Every row gives one point. The points of each table are mixes of a few directions, plus a little noise. How many directions does each table use, and how many do they share? Where both have some left over, give the other angles between the two spaces (their principal angles), to ten degrees, smallest first.
In the rows, zero is written as 128.

First, 5 rows:
[[ 50 136]
 [215 119]
 [174 123]
 [120 129]
 [ 82 133]]
Second (5 x 2):
[[ 69 134]
 [217 118]
 [ 77 134]
 [182 122]
 [ 96 131]]
Directions: first 1, second 1, shared 1

First:
[[ 96 121 125]
 [239 143 169]
 [107 105 192]
 [123 139  84]
 [103 114 157]
 [100 145  41]]
Second, 5 rows:
[[156  45 133]
 [154  51 134]
 [ 97 225 119]
 [122 145 126]
 [114 171 124]]
Directions: first 2, second 1, shared 0; angles 70

First, 6 rows:
[[ 96  72   7 152]
 [151 168 214 110]
 [123 117 110 131]
 [136 144 160 121]
 [121 120 109 131]
 [140 147 170 120]]
Second (7 x 4):
[[136  57  82 182]
 [ 40 184 150 175]
 [116 131 128 138]
 [191 111 128  75]
 [135 148 142 103]
 [183 104 122  88]
 [ 95 161 145 135]]
Directions: first 1, second 2, shared 0; angles 40

First, 9 rows:
[[ 65 139 120 117 140 175]
 [157 131 139 127 125 152]
 [169 135 146 123 125 185]
 [178 111 126 144 116  42]
 [138 114 118 140 122  47]
 [101 140 132 116 136 197]
 [118 134 132 122 131 162]
 [133 137 138 120 130 186]
 [ 92 110 100 142 126   7]]
Second, 7 rows:
[[ 46 145 122 110 145 211]
 [ 39 147 121 109 147 218]
 [173 118 132 138 119  82]
 [177 117 132 139 117  78]
 [155 121 130 134 123 100]
 [161 121 131 135 122  95]
 [145 124 130 131 124 111]]
Directions: first 2, second 1, shared 1

First:
[[100  59 101 203 171 152  36  80]
 [140 190 133 133 143 114 166 126]
 [167 242 192 111 155 112 215 171]
 [138 187 136  87 175 148 214 111]
 [134  99 143  99 108 141 129 153]
 [ 85  57  51 160 109 125  57  67]
 [178 158 128 127  93 156 172 170]
 [110  56 158  86  94 118  88 158]
 [ 96 102 108 143 104  89  77 112]]
Second (10 x 8):
[[248 162 132 201 204 162 154 102]
 [ 40 204 126 145  67  96 145 142]
 [ 67 143 111 164  54 118  96 159]
 [138 135 111 118 129 147 141 145]
 [167 134 141 178 144 127 114 122]
 [ 80  46 125 118  85 116  71 108]
 [176  66  95  85 169 178 147  94]
 [ 21  60 145  44  90  80 106  88]
 [175 184 137 108 184 137 185 138]
 [168 145 156 120 152 118 122 182]]
Directions: first 5, second 5, shared 3; angles 40, 50

First, 8 rows:
[[ 56  96 179 100 126 109 155  94 100]
 [122  90 152  62 122 139 175 109 114]
 [176 152  86 157 143 136  95 152 143]
 [118 149 141 148 107  99 122 146 157]
 [162 168  96 187 108 153 102 146 143]
 [178 138  85 149 132 186 117 126 112]
 [104 100 140  99 153 123 135 108 104]
 [106 130 146 123 134  78 120 142 150]]
Second:
[[152 136 123 110 128 130 114  94 114]
 [183  81 124 130 159 146 112  99 178]
 [133 100 130 144 142 134 132 143 163]
 [ 82 138 135 146 116 119 148 174 124]
 [118 126 130 135 127 127 133 141 132]
 [150 106 127 131 142 136 122 118 151]
 [137 105 129 139 140 134 129 134 155]
 [ 69 233 126  90  70  98 133 121   7]]
Directions: first 4, second 2, shared 0; angles 50, 70

First, 9 rows:
[[ 77 166 117  88  72 112 109 140 106 183  97]
 [ 99 114  76 208 133 120 121 156 135 131 164]
 [157 169 201  72 140 112 163 108 155 120 125]
 [137 110 155  79 129 119 197 138 129 115 126]
 [133 112  63 224 143 167   7 108 113 126 130]
 [125  89 132  82 121 124 197 147 115 118 120]
 [196 133 170 170 194 140 119  93 172  75 161]
 [ 58  71  44  94  58 140 128 171  55 172  82]
 [170 188 191 136 162 119 109  92 175 113 146]]
Second (11 x 11):
[[130 247 211 136 140  73 145 116 204 145 172]
 [200  74 181  67 171 152 184 102 128  68 115]
 [134 123 103 131 118 164  36 100  95 136  90]
 [118 163 142 136 128 108 139 135 149 139 145]
 [124  86  97 129 120 147 124 135  99 125 114]
 [ 69  85  35 171  89 136 100 167  83 159 119]
 [103 164 107 155 110 124  75 127 127 158 126]
 [ 84  51  38 154  98 148 121 165  75 141 112]
 [166 204 222 106 161  94 164 103 189 115 155]
 [136 185 192 118 146  87 189 128 181 122 167]
 [142  29  81 111 129 172 130 133  73 102  97]]
Directions: first 4, second 3, shared 3

First:
[[138 146 116 105 139 112 126 178 110 123 104 126]
 [117 115 145 143 134 141 159 101 143 126 138  96]
 [147 123 111 129 138 132 138 152 115 111 107 128]
 [125 103 131 165 115 156 134  91 141 122 140 125]
 [103 159 156 112 129 116 137 163 128 145 121  81]
 [102 111 145 194  67 175  87  85 142 148 158 139]
 [132 127 124 144 122 143 133 154 121 119 112 114]
 [156 163  89  20 159  29  62 126 113 151 143 249]
 [132 105 134 142 150 146 178 105 141 109 128  93]]
Second (10 x 12):
[[150 141 166  38 103 151  87  54 107 176  42  50]
 [119 123 112 165 139 119 144 160 135 108 162 159]
 [144 135 153  67 110 143  97  74 113 162  69  73]
 [139 136 146  87 115 139 109  93 117 151  88  91]
 [133 130 136 113 124 130 121 116 125 137 115 116]
 [122 125 120 146 132 125 137 144 132 119 145 144]
 [117 124 108 175 142 115 150 166 139 103 172 169]
 [125 124 120 151 135 121 139 148 133 114 151 149]
 [110 116  96 205 148 110 164 193 148  88 202 195]
 [126 129 125 134 129 127 131 133 131 125 135 132]]
Directions: first 4, second 1, shared 0; angles 70

First:
[[ 65 117 109 134 110 151  78 126  97  94 147  96 120 143]
 [ 38 113 102 136 104 160  57 125  84  80 155  83 116 150]
 [248 149 163 117 161  85 223 133 187 193  92 188 143 100]
 [226 145 157 119 155  93 206 132 176 181  98 177 141 105]
 [249 148 164 117 161  85 223 132 187 193  91 188 143  99]
 [ 93 122 117 131 118 140 101 127 111 109 139 111 124 136]
 [ 48 115 104 135 107 156  65 125  89  86 152  88 118 147]
 [ 39 113 101 136 104 160  58 125  84  80 155  84 116 149]
 [101 123 120 130 121 137 107 127 114 113 136 114 124 135]
 [173 135 142 124 140 112 163 130 149 152 115 150 134 118]]
Second:
[[156  97 143  95 131  90 119 119 134 110 121 102 130 134]
 [ 81 176 129 203 119  96 118  68 134 105 188 181  95  92]
 [ 99 135 125 143 157 120 129 194 120 106 145 176 149 205]
 [ 79 148 135 182 141 116 160 189 104  98 134 199 156 204]
 [185 113 123  57 147 141  86  95 169 167 131  82 104  68]
 [126 107 165  94 126 192 152 116 120 160  52 101 137  56]
 [207 116 120  94 132 126 175 170 142 167  92 115 153 161]
 [210  86 112  71 104 120 145 135 131 150  90  51 142 143]
 [ 67 161  95 188 113 161 132 164  96 120 152 160 135 176]
 [ 69 141 134 153 111 119  64  29 129  97 176 113  79  43]]
Directions: first 1, second 6, shared 1
